Each row is a point. Each copy is the shape, with its points in the same order, turned, moved and blurred by noise. Some copies are also mirrored. Which?

Shape (7 x 3)
|  0.057 |  0.126 |  0.097 |
| -0.070 |  0.074 |  0.299 |
| -0.143 |  0.096 |  0.153 |
|  0.172 | -0.186 |  0.124 |
| -0.223 | -0.187 | -0.241 |
|  0.038 | -0.603 | -0.235 |
|  0.114 |  0.098 | -0.094 |
Copy 1 (7 x 3)
|  0.059 |  0.131 |  0.145 |
| -0.123 |  0.138 |  0.242 |
| -0.048 |  0.009 |  0.214 |
| -0.090 |  0.227 | -0.121 |
|  0.020 | -0.293 | -0.160 |
| -0.160 | -0.083 | -0.580 |
|  0.235 |  0.055 |  0.002 |
Copy 1 is: mirrored
Copy 2 (7 x 3)
| -0.053 |  0.146 | -0.015 |
| -0.285 |  0.171 | -0.082 |
| -0.161 |  0.118 | -0.155 |
| -0.184 | -0.041 |  0.227 |
| -0.003 | -0.371 | -0.166 |
| -0.090 | -0.590 |  0.266 |
|  0.115 |  0.057 |  0.026 |
Copy 2 is: only turned

Shape (6 x 3)
| -0.152 |  0.098 |  0.119 |
|  0.082 |  0.283 | -0.174 |
|  0.062 |  0.069 | -0.205 |
|  0.090 | -0.467 | -0.093 |
| -0.109 | -0.120 |  0.016 |
|  0.281 | -0.327 | -0.018 |
Copy 1 (6 x 3)
| -0.267 |  0.158 | -0.002 |
|  0.136 |  0.201 |  0.091 |
|  0.055 |  0.073 |  0.214 |
| -0.222 | -0.418 |  0.307 |
| -0.263 | -0.029 |  0.148 |
| -0.052 | -0.406 |  0.144 |
Copy 1 is: mirrored
Copy 2 (6 x 3)
| -0.038 |  0.017 | -0.187 |
|  0.336 |  0.080 | -0.010 |
|  0.221 | -0.081 |  0.085 |
| -0.214 | -0.302 |  0.352 |
| -0.094 | -0.137 | -0.025 |
| -0.143 | -0.077 |  0.419 |
Copy 2 is: only turned

Shape (10 x 4)
|  0.100 |  0.422 | -0.016 |  0.086 |
| -0.141 | -0.213 | -0.346 | -0.171 |
|  0.121 |  0.353 | -0.082 |  0.038 |
|  0.083 |  0.569 |  0.037 |  0.151 |
|  0.142 |  0.224 |  0.054 |  0.053 |
|  0.311 |  0.214 |  0.156 |  0.069 |
| -0.085 | -0.259 | -0.094 |  0.115 |
| -0.150 | -0.199 | -0.063 | -0.048 |
| -0.356 | -0.063 | -0.161 | -0.080 |
| -0.051 |  0.029 | -0.239 |  0.173 |
Copy 1 (10 x 4)
|  0.082 | -0.209 |  0.214 |  0.333 |
|  0.073 |  0.030 |  0.106 | -0.412 |
|  0.142 | -0.193 |  0.209 |  0.236 |
|  0.016 | -0.282 |  0.288 |  0.452 |
|  0.089 | -0.087 |  0.065 |  0.256 |
|  0.150 | -0.050 | -0.055 |  0.386 |
| -0.107 | -0.053 | -0.143 | -0.230 |
| -0.109 |  0.067 | -0.020 | -0.225 |
| -0.209 |  0.030 |  0.221 | -0.271 |
| -0.037 | -0.266 |  0.057 | -0.101 |
Copy 1 is: mirrored
Copy 2 (10 x 4)
| -0.034 |  0.279 |  0.279 | -0.339 |
|  0.176 |  0.160 | -0.087 |  0.336 |
|  0.011 |  0.273 |  0.246 | -0.249 |
| -0.136 |  0.309 |  0.342 | -0.431 |
|  0.058 |  0.125 |  0.173 | -0.296 |
|  0.176 |  0.022 |  0.220 | -0.444 |
|  0.045 | -0.151 | -0.016 |  0.150 |
|  0.044 | -0.020 | -0.137 |  0.135 |
| -0.106 |  0.171 | -0.173 |  0.197 |
| -0.040 |  0.069 |  0.214 |  0.108 |
Copy 2 is: only turned
Copy 3 (10 x 4)
|  0.202 |  0.031 |  0.089 | -0.337 |
|  0.112 | -0.216 | -0.140 |  0.389 |
|  0.236 |  0.037 |  0.055 | -0.270 |
|  0.210 |  0.033 |  0.160 | -0.495 |
|  0.080 |  0.101 | -0.007 | -0.209 |
|  0.053 |  0.305 | -0.070 | -0.241 |
| -0.141 | -0.007 |  0.029 |  0.293 |
| -0.134 | -0.126 | -0.109 |  0.198 |
| -0.039 | -0.377 | -0.023 |  0.151 |
|  0.079 | -0.059 |  0.169 |  0.102 |
Copy 3 is: mirrored
Copy 4 (10 x 4)
|  0.113 |  0.324 | -0.330 |  0.008 |
| -0.084 | -0.204 |  0.157 |  0.354 |
|  0.188 |  0.205 | -0.357 |  0.063 |
|  0.210 |  0.508 | -0.340 |  0.052 |
|  0.090 |  0.202 | -0.200 | -0.103 |
|  0.078 |  0.090 | -0.381 | -0.185 |
|  0.096 | -0.063 |  0.302 | -0.008 |
| -0.038 | -0.041 |  0.225 |  0.067 |
| -0.114 |  0.157 |  0.225 |  0.256 |
|  0.187 |  0.076 |  0.060 |  0.169 |
Copy 4 is: only turned
